Each row is a point. Each copy is the shape, with its points in the same order, turned, moved and blurred by noise. Say if it was mirrored as well.

Shape, 8 rows:
array([[-21.9, -22.6,   3.1],
       [  8.3, -12.8,   0.8],
       [  0.0, -16.0,   0.9],
       [ -0.6, -25.7,   5.0],
       [ -8.3,   1.1,  -8.8],
       [ -5.6,  39.7,  -5.7],
       [  6.7,  13.9,  16.0],
       [ 16.1,  27.3,  13.4]])
Copy 1:
array([[ -2.4,  28.6,  17.2],
       [  6.6,  -0.2,   7.1],
       [  4.3,   8.3,   9.9],
       [ 12.1,  14.4,   8.0],
       [-14.3,   1.6,  19.6],
       [-43.1, -20.4,   8.5],
       [-16.8,  -8.2, -11.4],
       [-22.5, -22.6, -15.2]])
Copy 1 is: only turned
Copy 2, 8 rows:
array([[  1.3,  23.9,  33.5],
       [  6.6,  -4.2,  18.7],
       [  3.1,   4.2,  24.8],
       [ -0.6,   0.4,  32.9],
       [ 15.1,  15.6,   8.5],
       [ 17.0,  19.3, -31.9],
       [ -5.4,   4.4,  -9.1],
       [ -6.9,  -3.1, -22.0]])
Copy 2 is: mirrored

Shape (11 x 6):
array([[  2.6, -11.1,  -1.4,  16.8,  -6.6,   3.6],
       [ 26.6,  12.6, -27.7,  12.8,   1.4,   8.2],
       [ 52.6, -10.0, -17.0,  12.1,  21.3,  -0.4],
       [-19.0,  11.8,  26.4, -11.2,   6.8, -23.4],
       [-14.5,  14.4,  20.3,   5.4,   2.2,  -6.2],
       [-18.4,  -2.4,   5.4,  -5.1,  -6.4, -28.1],
       [ -3.7, -27.6, -15.5,   7.5,  -9.0,  13.8],
       [-29.6,  -6.7,   1.4,   4.4,   0.9, -18.1],
       [ 30.4,  10.1,  -9.3,  -2.3,  -0.6,   0.4],
       [ -6.4, -21.5,  -0.2,  -5.1, -18.2,   6.8],
       [ -8.1, -24.4, -20.7,  -6.8,   1.0,  28.1]])
Copy 1, 11 rows:
array([[-10.5,   2.0, -10.5,  16.4,  -8.0,  -4.4],
       [  9.3, -18.1, -11.6,  13.2,   5.4, -27.7],
       [ 29.3, -13.7,   3.8,  43.5,   5.5, -30.9],
       [ 14.1,  41.1, -11.1, -21.0,  -4.5,   2.7],
       [  4.8,  27.0, -14.8, -13.4, -14.3,  -0.5],
       [ -3.0,  37.4,  -4.0,  -9.5,  17.8,   5.0],
       [-16.6, -14.3,  -4.1,  12.2,  -4.3,  14.3],
       [ -8.9,  27.0, -18.4,  -5.3,  13.6,  18.5],
       [  9.8,   0.8,   5.6,   2.3,   2.8, -27.4],
       [-22.0,   5.3,   6.2,   1.6,  -5.0,  13.4],
       [ -2.5, -23.8,  -1.1,   5.5,  -4.5,  25.1]])
Copy 1 is: only turned
Copy 2 (11 x 6):
array([[-20.3,  12.8, -11.4,   3.4,  -3.9,  -5.6],
       [-21.7,  10.0,  25.8,  -1.7, -26.1, -12.9],
       [ -8.4,  26.8,  23.7, -26.1, -17.4, -36.5],
       [ 26.0,  -4.7, -17.6,   0.5,   2.3,  24.9],
       [ 12.2,   1.2, -17.7,  13.2, -10.4,  13.6],
       [  0.4,   0.5, -12.8,  -8.3,   8.3,  29.2],
       [-35.8,  -1.7, -11.8,  -1.1,   7.6, -13.7],
       [ -8.4,  -7.6, -26.5,  -6.5,  -1.2,  23.1],
       [ -3.2,  12.5,  24.7,   0.1,  -8.9, -11.1],
       [-22.2,  -0.7, -11.1,   7.3,  20.0,  -3.2],
       [-33.1, -21.7,  -7.3,   1.0,   7.1, -23.9]])
Copy 2 is: only turned
Copy 3 (11 x 6):
array([[  9.9,   5.2, -23.6,   1.3,  -2.5,   8.4],
       [ 10.6, -13.4, -11.8, -31.4, -17.4,  21.9],
       [ 10.5,   3.6, -21.7, -38.6, -45.1,  -1.0],
       [-25.3,  18.4,  16.3,  20.2,   1.5,   4.7],
       [-13.1,   6.0,   3.4,  20.9,  -1.7,  17.3],
       [-14.7,  24.3,   2.4,   3.6,  18.1,   4.9],
       [ 25.6,  -1.8, -24.7,  -3.3,  10.0,  -6.4],
       [  3.5,  23.7,   4.4,  12.6,  18.7,   8.2],
       [ -8.8, -10.9, -10.5, -24.4, -21.0,   7.7],
       [  5.5,  -3.5, -22.1,   4.7,  15.2, -11.9],
       [ 34.3, -14.8,  -9.1,  -2.4,   7.8, -15.4]])
Copy 3 is: only turned
